Each row of a before or after table is a point. The points were changed in one or more steps. Then noise was added and the rows were shuffled. The steps act on columns, c1 being the first. Name the steps. A step turns or swaps two columns, mirrors them in a line or flattens them onto one, adds a multiple of one to another, or multiplies or shifts one. Angles are multiples of 10 degrees, from the lower column toward the higher: turns from -170 to 170, lines from 10 to 170 but not 90. Use the fewest steps. Two steps may share a column if one is a turn and the other turns, adds or multiplies; they go together, in the order done. Otherwise the lowest column goes first.

Before (14 x 3)
[[ 0.19 -0.01  0.17]
 [ 0.48  0.52  0.36]
 [-0.36  0.11  0.30]
 [-0.24  0.19  0.54]
 [ 0.24 -0.37 -0.12]
 [ 0.11  0.31  0.21]
 [-0.52 -0.09  0.35]
 [-0.46 -0.20  0.68]
 [-0.11  0.01  0.04]
 [ 0.17 -0.04 -0.41]
 [ 0.57 -0.59 -0.32]
 [ 0.43 -0.19 -0.13]
 [ 0.14  0.23  0.08]
 [-0.54 -0.34  0.51]]
After (14 x 3)
[[ 0.67 -0.11 -0.20]
 [ 0.32  0.10  0.26]
 [ 0.42 -0.39 -0.02]
 [-0.28  0.66 -0.20]
 [-0.05  0.56  0.23]
 [-0.31  0.51 -0.38]
 [-0.30  0.31 -0.11]
 [ 0.76 -0.35 -0.61]
 [ 0.34  0.19  0.29]
 [ 0.69  0.40  0.49]
 [ 0.39  0.13  0.01]
 [ 0.13 -0.01  0.00]
 [-0.18  0.34  0.14]
 [ 0.45 -0.13 -0.36]]
Steps: shift c1 by 0.20; swap c2 and c3

Before (8 x 6)
[[ 0.19 -0.07 -0.01 -0.50  0.02 -0.17]
 [-0.45  0.79 -0.21  0.54 -0.16 -0.16]
 [ 0.02 -0.33  0.38 -0.44 -0.66 -0.09]
 [-0.14  0.35 -0.24  0.79 -0.07 -0.23]
 [-0.08  0.04  0.76  0.12 -0.23 -0.03]
 [ 0.00 -0.16 -0.32 -0.51  0.02  0.43]
 [-0.39 -0.37  0.43 -0.02 -0.20 -0.21]
 [-0.51  0.54 -0.21  0.39  0.09 -0.31]]
After (8 x 6)
[[-0.05  0.35 -0.21  0.34  0.10 -0.18]
 [ 0.14 -0.07 -0.03 -0.29 -0.04 -0.06]
 [-0.05 -0.32  0.43 -0.15 -0.86 -0.04]
 [-0.38 -0.29  0.37  0.13 -0.32 -0.21]
 [-0.42  0.56 -0.21  0.25  0.31 -0.27]
 [-0.11 -0.15 -0.39 -0.21 -0.05  0.38]
 [-0.31  0.80 -0.21  0.42  0.25 -0.20]
 [-0.09  0.00  0.71  0.13 -0.22 -0.02]]
Steps: multiply c4 by 0.4; turn c1 and c4 by -20 degrees; add 0.5 times c2 to c5

Before (11 x 9)
[[ 0.03  0.55 -0.16  0.20  0.85  0.01  0.19  0.16  0.01]
 [ 0.26  0.61  0.01 -0.09  0.08  0.02  0.10  0.45  0.29]
 [-0.40 -0.14 -0.13 -0.53 -0.44  0.38 -0.01 -0.12 -0.12]
 [ 0.10  0.61  0.45 -0.09  0.52  0.10 -0.11  0.54 -0.14]
 [ 0.07 -0.73  0.00 -0.63 -0.28  0.30  0.06  0.08 -0.15]
 [ 0.30 -0.27 -0.17 -0.23 -0.16  0.42 -0.35 -0.38 -0.14]
 [ 0.15 -0.70 -0.65  0.09  0.27  0.29 -0.56  0.26  0.14]
 [-0.11  0.52  0.30 -0.43  0.41 -0.18 -0.17  0.05  0.31]
 [-0.16  0.41  0.28  0.21  0.31  0.19 -0.23  0.48  0.12]
 [ 0.01 -0.57 -0.31 -0.25 -0.43 -0.14 -0.32 -0.03 -0.40]
 [ 0.22 -0.67 -0.28  0.62  0.32  0.05 -0.15 -0.17  0.29]]
After (11 x 9)
[[-0.05  0.17 -0.13 -0.61  0.15  0.30 -0.02 -0.75 -0.10]
 [-0.09  0.48 -0.25 -0.24  0.23  0.43  0.33 -0.13  0.08]
 [-0.07 -0.71  0.26 -0.10  0.89  0.09  0.08  0.39 -0.50]
 [ 0.26 -0.59  0.30  0.22  0.67  0.18  0.10  0.17 -0.22]
 [ 0.35  0.11 -0.21 -0.53 -0.01  0.38 -0.15 -0.04  0.08]
 [ 0.12  0.02 -0.41  0.14  0.69  0.26  0.41 -0.74  0.73]
 [ 0.21 -0.18  0.43 -0.43  0.80 -0.19  0.07  0.46 -0.13]
 [-0.09  0.40 -0.03  0.60  0.72  0.06  0.15 -0.57  0.45]
 [-0.25 -0.63  0.28 -0.05  0.46  0.02  0.03  0.43  0.18]
 [-0.11 -0.35 -0.19  0.21  1.22  0.04 -0.12  0.46  0.13]
 [ 0.15  0.23 -0.56 -0.21 -0.04 -0.12  0.19 -0.53  0.03]]
Steps: turn c1 and c7 by 150 degrees; multiply c7 by 0.7; turn c2 and c8 by 110 degrees; multiply c3 by 1.3; turn c3 and c9 by -50 degrees; shift c5 by 0.40

Before (9 x 12)
[[ 0.51 -0.11  0.09  0.10 -0.15 -0.33 -0.11  0.17 -0.32  0.39 -0.23 -0.13]
 [ 0.35 -0.04 -0.01 -0.58  0.29  0.15 -0.48 -0.09 -0.41  0.72  0.56 -0.40]
 [-0.27 -0.52 -0.21  0.46 -0.02  0.30  0.55  0.61  0.42 -0.30 -0.26  0.33]
 [-0.03  0.34  0.44  0.09 -0.07 -0.59 -0.21  0.33 -0.05  0.21  0.39 -0.15]
 [-0.05  0.17 -0.24  0.29 -0.11 -0.11 -0.25  0.43 -0.25 -0.03 -0.26 -0.18]
 [-0.01  0.11  0.05 -0.09  0.46  0.06  0.11  0.13  0.28 -0.46  0.23  0.71]
 [ 0.56  0.04  0.46 -0.25  0.46 -0.05 -0.57  0.34 -0.46  0.35  0.35 -0.50]
 [-0.06  0.05  0.23  0.32  0.26  0.43 -0.02  0.05  0.20  0.12 -0.04  0.31]
 [ 0.27  0.12 -0.10  0.32 -0.17  0.34  0.19  0.44  0.36 -0.23  0.14  0.29]]
After (9 x 12)
[[-0.07  0.11  0.12  0.76  0.49 -0.07  0.05 -0.06  0.35 -0.40  0.26  0.65]
 [-0.08  0.18  0.09 -0.48 -0.14 -0.13 -0.18 -0.52 -0.26 -0.03 -0.29 -0.19]
 [-0.10 -0.02  0.02  0.22  0.26 -0.42 -0.36  0.26  0.28  0.10 -0.10  0.21]
 [-0.14  0.29  0.72 -0.35 -0.09  0.37 -0.03 -0.19 -0.06  0.22  0.45 -0.13]
 [ 0.49  0.23  0.53 -0.95  0.44 -0.06  0.46  0.07 -0.44  0.38  0.37 -0.46]
 [ 0.36  0.10 -0.14 -0.73  0.29 -0.02  0.69  0.13 -0.36  0.74  0.80 -0.38]
 [ 0.49  0.07  0.26 -0.19 -0.11  0.15 -0.08 -0.14 -0.37  0.41 -0.33 -0.19]
 [-0.06 -0.63  0.14  0.65 -0.03 -0.57 -0.58 -0.44  0.45 -0.25 -0.27  0.40]
 [ 0.22  0.21  0.06  0.36 -0.18 -0.57 -0.43 -0.17  0.34 -0.32  0.16  0.28]]
Steps: turn c1 and c2 by 20 degrees; turn c6 and c8 by 150 degrees; turn c3 and c8 by 40 degrees; turn c4 and c7 by -110 degrees; add 1 times c12 to c4; multiply c11 by 1.3
